Rows are points. Each copy is the shape, with its points in the same order, turned, moved and blurred by noise. Say if it was mirrored as well.
In the rows, 128 means zero.

Shape, 7 rows:
[[161 119]
 [106 147]
 [136 138]
 [149 119]
 [162 116]
 [ 40 170]
 [146 167]]
Copy 1, 7 rows:
[[140 157]
 [102 109]
 [117 141]
 [141 146]
 [149 156]
 [ 64  63]
 [ 90 151]]
Copy 1 is: only turned
Copy 2, 7 rows:
[[135 142]
 [ 77 160]
 [108 157]
 [124 140]
 [138 138]
 [  7 174]
 [113 186]]
Copy 2 is: only turned

Shape (10 x 4):
[[ 98 153 146 125]
 [149  58 116 164]
 [171 135 130  67]
 [169  45 128 141]
 [ 91 146  77 135]
 [184  52 123 141]
 [ 98 119 118 123]
 [ 93 152 127  52]
 [169  48 139 171]
 [119 178 120 111]]
Copy 1:
[[117 173 132 117]
 [178  85 157 152]
 [130 114  54  99]
 [186  62 138 127]
 [ 95 151 123 178]
 [192  64 125 133]
 [111 135 138 134]
 [ 65 144  91  93]
 [205  78 156 136]
 [111 178  88 133]]
Copy 1 is: only turned
Copy 2 (10 x 4):
[[ 88 141 132 133]
 [140  63 125 147]
 [170 176 186 161]
 [166  59 163 138]
 [ 69 134 114 188]
 [183  65 161 154]
 [ 87 119 150 146]
 [ 84 189 207 163]
 [183  45 128 129]
 [104 186 133 157]]
Copy 2 is: mirrored
Copy 3, 10 rows:
[[103 148 150 130]
 [102  64 117 201]
 [161  71 153  98]
 [106  32 133 193]
 [ 99 138  81 119]
 [128  30 131 193]
 [ 92 109 130 131]
 [106 112 156  57]
 [110  53 136 221]
 [137 146 129 100]]
Copy 3 is: only turned

Shape, 13 rows:
[[115 133 151 127 117 126 160  96]
 [168 119 163 124 112 123  67 144]
 [131   7 147  94  99 152 130 100]
 [120 149 116  91 145 155 120 167]
 [131 135 150  99 137 164 138 108]
 [174 131  88 131 147 116 156 107]
 [124 122 140 129 137 125 150 163]
 [108 148 113 137  98 147 154 112]
 [156 135 166 137 142 133 103 110]
 [120 126 169 131 150 142  20 171]
 [130 117  97 166 150 149 161 112]
 [113 151 166  95 144 110  23 104]
 [134 138 163 155 100 156 100  99]]
Copy 1:
[[103 150 139 137  92 125 150 102]
 [183 120 154  83 120 148  98 142]
 [162  56 121 125 102 108 209 137]
 [123 171  92  69 126 127 132 146]
 [116 139 125  90 104 122 146 104]
 [154 184  98 139 150 130 141  86]
 [126 175 137 114 128 122 147 149]
 [ 94 161 114 127 106 167 148 114]
 [139 134 170 101 128 134 112 107]
 [139  98 150  52 146 146  64 178]
 [104 158 122 148 172 141 164 110]
 [126  84 129  76 102 122  37 131]
 [124 116 164 101 115 178 126 106]]
Copy 1 is: only turned
Copy 2 (13 x 8):
[[ 86 145 140 126 126 126 151 103]
 [135 147 151 108 147 101  53 107]
 [153 140 244 151 179  95 148  79]
 [161 125 144  76 127 148 122 152]
 [120 116 152  93 144 146 141 106]
 [164 124  95 151 121 115 151 109]
 [123 130 147 109 137 109 127 156]
 [109 132 154 128  86 152 149 118]
 [109 131 124 113 160 117  97 102]
 [129 157 161  88 175 146  28 155]
 [121 110 134 171 128 144 156 144]
 [122 199 125  72 179 162  55 108]
 [ 86 124 156 131 126 146  86  86]]
Copy 2 is: mirrored

Shape, 14 rows:
[[122 198 126  96 145 127  92 131 165 112 217]
 [168 100 107  93 131 186 101  93 110 148  41]
 [131  89 133 128 173 164 118 109 120 130 142]
 [175 118  83 133 105 116 126 143  95 113 104]
 [ 98 152 171 112  91 188  68  74 113  46  83]
 [124 116  65 162  90 156 164  96 104 165  96]
 [ 78 187 115 129 137 112 136 165 114  74  58]
 [ 86 168 142 174 201 143  83 106 121  90 104]
 [122 132 107 156  34  89 145 124  83  98 134]
 [121 110 144 133 125  78 119  90 147 112 155]
 [122 137 106 116 113  58 117 102  64 168 112]
 [123  77 106  87 135 144  69 141 136 130 181]
 [117 131 186 135 124 136 103 153 122 147 156]
 [146  99 132 233  89 136  99 203 186 150  67]]
Copy 1:
[[100 128  84 179 103 157 111 160 116  44 120]
 [194 170 158  76 149 109  91  76  88 147 129]
 [141  88 138  95 167 134 102 133 104 120 135]
 [157 139 121 116 128  68 138 140  77 160  85]
 [179 129 135 183 148 152 130  42  18 104 163]
 [157 130  94  63 111  98 162 110 111 185 153]
 [137 148 137 149 147 149 221  83  84 121  64]
 [170 109 120 164 209 168 169 112 120  98 128]
 [121 116 105 162  85  72 185 135  54 183 134]
 [ 85  97 118 175 142 104 118 120 120 141 137]
 [117 175 163 146 128  83 163 156 123 173 154]
 [ 94 126 116 118 148 149  61 172  66 124 123]
 [139  87 154 159 106 170 113 145 103 136 121]
 [194  86  80 144 121 171 119 115 120 244  35]]
Copy 1 is: only turned
Copy 2 (14 x 11):
[[164  86 121 126  91 160 136 132 158 126 232]
 [154 184 181 134 156 136  69 115 147 211  91]
 [130 163 134 138 169 149 149 125 160 148 138]
 [133 150 129 157 132 117  50 119 148 112 112]
 [137 107 208  70 140 224  89 110  99 161 120]
 [ 72 170 151 142  96  96  84 130 165 167  95]
 [152 174 106 102  47 217  74 113 126 114 105]
 [126 140 132 142 107 247 147  82 162 147 122]
 [ 78  88 121 102  98 107  52 112 116  87 106]
 [143  91 123  97 131 132 136  96 182 108 121]
 [128 119  68 130 113  95  88  55 137 162 107]
 [141 120  97 123 189 138 103 162 174 153 182]
 [147 100 107 146 125 151 157 144 110 139 127]
 [123 102 132 197  94 175  94 218 174 119  24]]
Copy 2 is: mirrored
Copy 3 (14 x 11):
[[106 148 176 117 113 168  94 133  86  61 195]
 [143 102  53  86 120 158 112  79 154 153  87]
 [131 108  90 112 167 146 156 132 126 119 162]
 [173 152 101 112 101  85 118 119 148  99 112]
 [132  50 105 180 122 193  89  92 173  54 107]
 [154 108  90 146  69  78 136 114 122 179 128]
 [ 97 170 109 195 114 133  89 125 214 101 136]
 [ 98 114  83 180 186 147  72 102 150  97 189]
 [156  99 149 167  55  46 133 132 152  68 125]
 [137  88 170 107 135 103 132 124 151  88 191]
 [ 77 113 124  95  82  48 134  96 156 101 142]
 [145 112  90  64 109 160 159 157 119  71 181]
 [100  87 137 113 144 124 111 194 133  90 144]
 [205 103  81 126 129  88  37 223 192 147 152]]
Copy 3 is: only turned
Copy 4, 14 rows:
[[132 142 155 134 186 105  61 154  92 180 197]
 [192  82 188  62  82 190 139  75 159 104 132]
 [165  97 156 102 143 161 159 113 100 160 111]
 [174 130 142 136 123 148 131  97 140  57 112]
 [134 106 131  83  34 163 147 120 108 133 235]
 [203 130 109 112  89 181 113  66 151 136  86]
 [ 77 136 108  72 105 118 118  39 108  90 162]
 [ 77  82 170 100 117 164 125  76  51 155 148]
 [163 170  69 163  77 127 120 121 151 100 131]
 [111 106 127 173 123 121 143 123 148 171 151]
 [150  89 134 132  90  82  96 113 157 117  83]
 [155  85 132 107 191 163 138 177 136 148 162]
 [127 139 154  95 131 127 139 161  95 161 125]
 [ 78 213 175 117 118 249 138 119 145 101  81]]
Copy 4 is: only turned

Shape, 15 rows:
[[112 199 148 152 164  63 121 118 146 117  99 127]
 [108 162 114 177 145  74 117  62 129 112  82 178]
 [152 105  92  76  37  91 106 202  89  94 160 157]
 [ 79 164 178  73 132 146  82 119 150 159  41 171]
 [203 113  70 123  43 146 109 192  67 151 143 117]
 [ 83 114 161  76  33 182 100 109 167 167 149 120]
 [177 106  93  78  87 171 148 153 100  70 151 127]
 [160  65 105 104 111 138  61 167 111 121 173 144]
 [101 186 176 148 186 110 119  90 123 173  74 230]
 [133 179 175 155 136  74 135 104  66 108 134 185]
 [167  60 110  70  98  96 139 155  65 154 139 110]
 [113  99 112 104  89 174  99 198  78 123 172  89]
 [149 128 210 139  87 137  97 127 165 109  98 126]
 [111 129 134 187 153  78 178 157 122 124  97 195]
 [155 141 135  71  98 144 115 154 167 163 167 140]]
Copy 1:
[[112 162 169 138 226 105 124  95 135 122 143 115]
 [110 195 151 136 187 127 109  57 125  89  98 152]
 [115  99  82  39  59 100 102  86 155 106 205 105]
 [125  95 191  73 195 192  72 106  80 128 102  84]
 [153  72  54 109  46 122 149 107 116  71 187  79]
 [117 133 158  84  61 168 102 119  54 192 134  49]
 [144 100  86  55  69 141 176 123 141 138 147 142]
 [170 117  85 108  77 149  86 132 178 139 158 109]
 [113 119 187 164 221 168  65  78  79 114 110 178]
 [118 149 171 123 164  90 105 106 102  84 163 197]
 [153 118  17  79 114 130 110 131  98 120 192 114]
 [121 107  91  94  72 173 139 177 140 126 199  89]
 [142 118 166  95 131  89  96 157 104 138  94  92]
 [ 50 117 102 148 178 107 103 104 136 110 120 180]
 [153  83 136 111  95 131 122  92 106 190 164  90]]
Copy 1 is: mirrored
Copy 2, 15 rows:
[[ 84 150 184  83 142 131 130 166 186 178  84 118]
 [ 58 118 151 107 107 120 125 137 180 154  35 148]
 [165 143 155 196 162  79  18 149  74 163 131 145]
 [113  94 140 115 135 215 131 198 155 167 120 213]
 [206 169 100 207 145 105  81 134  66 145 105  99]
 [121 116  49 151 129 168  78 131 138 179 204 177]
 [147 160 125 171 117  67  91 157  76  87 165 140]
 [182  81 113 147 169  96  62 133 105 110 129 123]
 [ 45  90 149 121 178 183 179 171 164 152  47 172]
 [ 40 143 189 136 163 137 125 113 116 145  69 124]
 [185 108 142 159 147  66 118 114  52 175 136 149]
 [175 150  87 107 164 119  59 148  53 133 155 124]
 [101  92 144 139  95 184  94 164 143 160 163  98]
 [ 46 103 145 122 146  92 128 197 109 177  49 110]
 [143 129 106 174 184 116 113 163 155 155 183 142]]
Copy 2 is: only turned
Copy 3:
[[100 114 184 173 129  61 139 150 105 155  93  93]
 [ 91 121 159 206 101  71 160 100  99 207 124 106]
 [ 97  50  12 105  95 128 117 152  66 109 160  95]
 [ 67 125 131  92 178  54 135 140 128 219 123 181]
 [191  91  31 127 121 154 108 165  28 114 170 127]
 [126 135  91  49  78 123  73 124 156 177 149 165]
 [137 100  48  90 128 171 140  90  60 113 123  96]
 [ 99 108  43 147 142 174  93 138 103 115 191 116]
 [ 82  91 213 159 162  66 185 116 114 204 171 163]
 [ 92  59 186 162 116  82 130  94  48 140 152 106]
 [127 116  39 131 123 103 131 111  66  60 180 146]
 [112 140  73  78 109 182  94 167  48 103 151 135]
 [111  78 130 137 134 122  75 110 136 150  79 167]
 [ 86  81 160 194  97 113 213 140  83 137 128 148]
 [149 100  92  81 145 124 118 151 157 133 155 109]]
Copy 3 is: mirrored

Shape (15 x 12):
[[156 150 118 182 140 198 154  62 121  88 177 127]
 [156 218  91 181 169 123  83 183 198 143 138 171]
 [160 173 147 104  81 139 146  56  72 113  88  68]
 [142  83 163 189 138 120  65 114  85  95 180 176]
 [160 114 160 105 116 139 160 132 142 129 127 192]
 [127 109 161  91  72 139 147 105 194  80 177 111]
 [127 110 155 182 103 113 128 166 154 179  93 110]
 [129  93 139 173 162 197 140 129 142  56 119 117]
 [ 46 171 139  85 125  75 115 175 137 139 180 198]
 [124 155 173 131 195  65 101 121 196 140  78 140]
 [105 134 113 150 191  89 117 122 128  74  55 133]
 [ 55  81  91 121 187 146  90 130 163 108 122 189]
 [ 89 105 146  65 144 104  72 172 125 161  44 106]
 [156  97  79  68  84 124 176 129 140 146  73 151]
 [144 134 115 121 192 122 168 124 169 103 125  68]]
Copy 1 (15 x 12):
[[121 169  86  87 189 181 227 168  58 153 106 106]
 [ 57 171  73 111  53 133 164 197 134 218 124 169]
 [172 217  93 164 187 139 180  54 108 121 100  99]
 [139 125  54  54 207 127 166 169 120 127 166 203]
 [144  89 123  89 142 117 153 110 109 188 118 127]
 [115 128 129  74 197 166 115 132 157 152  57  83]
 [165 115  95 143  86 175 123 144 144 116 108 175]
 [165 139  82  57 141 126 193 199  91 107  66 108]
 [ 28 101 102 106 129  86  75 126 135 138 165 122]
 [101 129 149 150  89  94 185 164 208 134 111 158]
 [149 150  72 123  99  68 195 174 166 102 143 103]
 [ 93  55  48 118 141  69 166 211 131 129 111 106]
 [157 120  82 189 113  47 104 136 167 108  81 153]
 [194  95  89 165 135 113 120 105 119 192 105  63]
 [146 178 145 140 135 120 162 209 135 138  97  81]]
Copy 1 is: only turned
Copy 2:
[[160 110  98  83 129 203  44 105  94 131 120 143]
 [153 216 184 138 130 157 102  61 175  35 102 133]
 [144 128  30 133  75 126 125 100 105 199 121 105]
 [123 107 118  57 175  73  68 132 100  85  71 153]
 [136 153 173  94 154 110 133 110 112 165 152 157]
 [ 60 180 120  90 110 153 100 163  92 154 164 170]
 [ 95 127 142 196 158 111 130 135 167 126 100 151]
 [120  95 153 101 102 179 100 117  85 127  63 200]
 [ 93 226 177  63 172 119 175 150 137 114  85  66]
 [155 217 155 127 107  98 130 139 206 140  64 187]
 [144 141 126  89  82 126 171 103 177 124  33 178]
 [ 79 135 214  40 114 134 115 116 157 131  34 143]
 [ 97 157 178 154  70  55 174 131 152 169  50 114]
 [ 95 110 161 103  96 120 184  89 157 186 177 131]
 [159 139 142 121  56 180 133 169 160 121 112 168]]
Copy 2 is: mirrored
Copy 3:
[[186 107 129 144 175 100 108  74  87 157  90 202]
 [183 204 133  98 114 114  45 202 112 186 156 182]
 [101 130  91 118 168 102 115  25 132 112 125  93]
 [143  97 112 178 153  73 146 204  96 131  73 156]
 [161 141 152 150 116 129 136 129 196 181  79 124]
 [121 106 180 165  59 128 160  72 135 158 120 161]
 [107 144 134 141 144 156 106 169 192 102 152 164]
 [195  77  82 180 123 159 106 110 120 147 106 192]
 [110 140 203 106  75 159 100 203  97 168  80  80]
 [187 155 156 178 100 124  57 169 156 109 177  79]
 [172 131  80 191 136 171  63 154 112 140 145  82]
 [184  65 149 165 135 185  97 201 104 209 126 113]
 [128  96  93 111 103 177 115 178 179 121 181  41]
 [126 158 126 136 147 188 163  95 192 209 139  89]
 [215 151 131 142 117 176 123  92 116 113 161 134]]
Copy 3 is: mirrored
